Rows are points. Each copy is the shape, with its points in the same order, stretched, turned, moved and blurred by noise. Some copies are also mirrored. Which?
In the rows, zero is written as 128.

Shape, 5 rows:
[[103 108]
 [ 99 135]
 [186 111]
 [154  71]
 [121 130]]
Copy 1 (5 x 2):
[[ 99 131]
 [111 151]
 [153  79]
 [106  75]
 [122 132]]
Copy 1 is: only turned
Copy 2, 5 rows:
[[132 146]
 [103 136]
 [178  86]
 [183 131]
 [125 119]]
Copy 2 is: mirrored
Copy 3:
[[ 89  93]
 [115  77]
 [114 210]
 [ 60 160]
 [109 111]]
Copy 3 is: mirrored

Shape (7 x 3):
[[131 141 111]
 [125 112 117]
 [ 77 134  94]
 [104 138 114]
 [ 85 129  62]
 [193  76 118]
 [ 89 111  95]]
Copy 1 (7 x 3):
[[158 136 113]
 [133 132 129]
 [187 106 145]
 [158 115 129]
 [213 121 161]
 [ 88 185 122]
 [166 115 157]]
Copy 1 is: only turned
Copy 2 (7 x 3):
[[126 152 117]
 [102 115 113]
 [ 74 147 159]
 [106 140 147]
 [ 49 166 139]
 [135 111  31]
 [ 63 127 140]]
Copy 2 is: only turned
Copy 3, 7 rows:
[[104 104 143]
 [137 125 130]
 [109 144 183]
 [107 132 155]
 [133 118 197]
 [190  84  76]
 [142 147 161]]
Copy 3 is: only turned

Shape (12 x 6):
[[131 111 157 117 159 160]
 [122 126 166 103 130 167]
 [143 159 122 156 120  97]
 [144 157 100 118 173  64]
 [157 166 107 120 147  61]
 [ 61 112 192  85 137 155]
 [109 101 147 123 158 148]
 [ 96 141 144 137 163 178]
 [ 83 144 122 115  97  91]
 [157 134 106 116 155  77]
 [131 135  84 115 127 111]
 [103 148 149  86 139 164]]
Copy 1:
[[131 112 100 103 113 139]
 [147 118 131 101  96 131]
 [101 184 140 109 161 103]
 [ 97 199 106 126 168 177]
 [110 206 131 118 179 159]
 [108 127 133  76  56 187]
 [105 119 106 107 109 153]
 [110 129  81 123  79 109]
 [ 88 192 179 117 108 157]
 [114 175 123 123 173 169]
 [118 164 144 160 135 142]
 [146 140 123 122  73 144]]
Copy 1 is: mirrored
Copy 2:
[[153 121 156  65 105 141]
 [163 159 134  76  97 152]
 [133 109  88 175 117  86]
 [ 42  62  89 166  80 117]
 [ 72  72  63 183  88 116]
 [147 175 185 106  56 182]
 [138 122 172  88 112 140]
 [130 172 164  71  96  94]
 [111 155 107 201 111 140]
 [ 77  64  95 155 111 133]
 [ 88 124  97 139 151 139]
 [118 180 130  79  76 157]]
Copy 2 is: only turned

Shape, 12 rows:
[[102  85  85 131  84  81 117 143]
 [ 78 119 152 128 130 119 154 170]
 [126 171 123 110 151 160 169  87]
 [ 99 151 153 104 170 111 171  88]
 [102 142 141 116  97 110 123 154]
 [130  77  92 105 145 151 110 123]
 [ 57  94 119  81 154 204  91  44]
 [166  93  99 116 109 135 102  99]
 [116 100  60  94 106 119 118 150]
 [105 104 141 123  86 101 185 169]
 [ 78 137 138 151 149 116 154 153]
 [ 85 110 144  60 174 167 103  84]]
Copy 1:
[[155 111 162 162 194 107 134 156]
 [ 83  82 136 128 121 112 134 128]
 [127 121  73 138 108 138 133 119]
 [ 86 107  80 130 127 136 137  88]
 [103 124 137 116 138  96 133 133]
 [152 106 125 164 132  81  65 137]
 [105 111  21 125 135  75  31 167]
 [170 147 135 157 149 108  71 134]
 [172 112 150 181 171  63 118 157]
 [100 106 170 187 156 134 157 139]
 [101  72 112 115 115 134 150 122]
 [ 85 111  65 119 116  55  41 119]]
Copy 1 is: only turned
Copy 2:
[[ 63 124  49 176 100 184 107 144]
 [127  96 113 141 120 101  60 132]
 [155 136 143  93 170 101 194 104]
 [155 128 134  91 141 107 146  45]
 [113  85  92 136 106 140 109 170]
 [107 189 112 134 110 146 134 135]
 [118 195 138 141  60  66 230 106]
 [ 81 160 123 126  95 187 161 144]
 [ 87 164  33 144 135 168 133 168]
 [ 63  91 101 106 135 135  68 141]
 [155  89 117 157 142 107  78 106]
 [139 181 128 105  81  85 178  99]]
Copy 2 is: only turned
Copy 3 (12 x 8):
[[ 88  99 170  96 155 182 110  84]
 [136  88 124 156 145 164 137 110]
 [146 118  94 136 141  93  98 167]
 [174  97 101 137 174 103 126 138]
 [132 103 116 116 135 188 112 129]
 [130  90 168  98 118 127 120 105]
 [124  32 109  54 111  91 142 135]
 [118 129 151  71 116 135 109 112]
 [107  85 169 108 134 171  81 111]
 [116 113 121 162 148 173  98  76]
 [134  94 125 158 156 145 152 130]
 [173  54 120  82 122 115 130 138]]
Copy 3 is: mirrored
Copy 4:
[[105 152 177 103 119 100 165 168]
 [ 93 110 151 145  93 122 142  97]
 [ 88 108 110 123 144 180  68 118]
 [ 74  80 148 119 131 150  86 124]
 [121 137 169 132 138 126 149 111]
 [113 115 104 102  96 135 123 156]
 [ 47  55  39 141 132 221 138 160]
 [142 138 113 105 137 113 126 185]
 [107 162 152  73 112 135 149 134]
 [ 94 146 164 134 133  73 161 116]
 [ 91 109 156 146  93 147 108 111]
 [ 83  56  87 116 122 189 130 127]]
Copy 4 is: mirrored

Shape (17 x 11):
[[137 162 122 131 142 126 110 105 156 129  76]
 [140 155 128 103 145 115  96  97 158 119 134]
 [144 164  99 116 135 126 190 124 150 138 147]
 [ 54 159 148 143 147 137  91  99 160 150 129]
 [138 150 109 101 131 111 121 118 153 179 114]
 [147  99 147 170 140 104 110 115 149 138 100]
 [144 149 153 115 142 163  92 109 159 131 145]
 [124 141 151 114  99 165 128 117 157 125 115]
 [144 165 100 114 144 176 103 106 124 123 137]
 [113 159  92 102 138 127 103 142 140 119 141]
 [130 155 109 119 100 113 100 101 154 124 136]
 [144 165 141 118 131 110 106 141 152 125 128]
 [127 165 144 125 139 103  99  97 144 119 103]
 [132 107 140 114 140 153 130 100  56 132 136]
 [145  21 126 249 144 151 114 101 152 155 104]
 [107  73 147 110 141 142 163 132 144 125 113]
 [115 154 122 116 143 107  98 159  32 149 141]]
Copy 1 (17 x 11):
[[120 111  95 111 137 126 122 140 129 171 106]
 [104 104 139  96 130  98 123 151 158 147 112]
 [153 130 126 118 101  81  67  99 161 118 128]
 [120 112 181 155 142 127 138 177 111 156  84]
 [133  91 136 116 155 129 127 112 167 134  97]
 [114 106 125 124 105 133 178 115 108 153 127]
 [111  97 150 107  75 136 107 154 153 148 108]
 [134 113 164 115 107 156  79 124 123 133 143]
 [112 128 102  88  89 109  83 187 160 121  91]
 [ 97 131 120 131 146  93 107 170 164 109 111]
 [118  90 148  99 163 105 105 164 136 111 135]
 [ 91  94 131 128 131 115 110 132 134 135 115]
 [ 94 101 129 104 150 107 132 146 112 161 102]
 [ 89 162 144  70  88 110 139 143 108 105  76]
 [161 129 115 136  27 162 221 137  99 136 151]
 [132 175 170 138  89 134 145  75 145 145 150]
 [ 39 141 117 115 155  90 144 171  94  73  29]]
Copy 1 is: mirrored
Copy 2:
[[120 147 105 134 106  92 146 152 148 218  89]
 [134 118 133 101 122  77 125 119 138 172  94]
 [109 112  90 169 122 142  37 120 146 156 114]
 [153 184 162 126 132  58 138 113 113 170 139]
 [125 113  93 111  91 134  93 104 128 193 122]
 [149 155 128 102  82 133 170 127 182 156  83]
 [162 129 124  96 105  61 119 143 120 142 122]
 [156 128 133 130 129 104 113 172 130 157 157]
 [100 135 102 106 140  71 110 161 105 149  95]
 [130 112 105 128 150 100 117  97 109 162 106]
 [119 107 128  84 148 107 119 112 158 173 105]
 [154 107  91 122 112  87 134 101 153 169 111]
 [118 139 132 123 119  68 159 132 161 192 104]
 [ 66 162 147 120 120 104 155 157 109  89 151]
 [157 223 153  66  79 186 163 158 182 110  52]
 [158 146 165 169 108 166 114 162 106 126 161]
 [ 68 147  81 122 129  84 197  75 108 106 145]]
Copy 2 is: mirrored
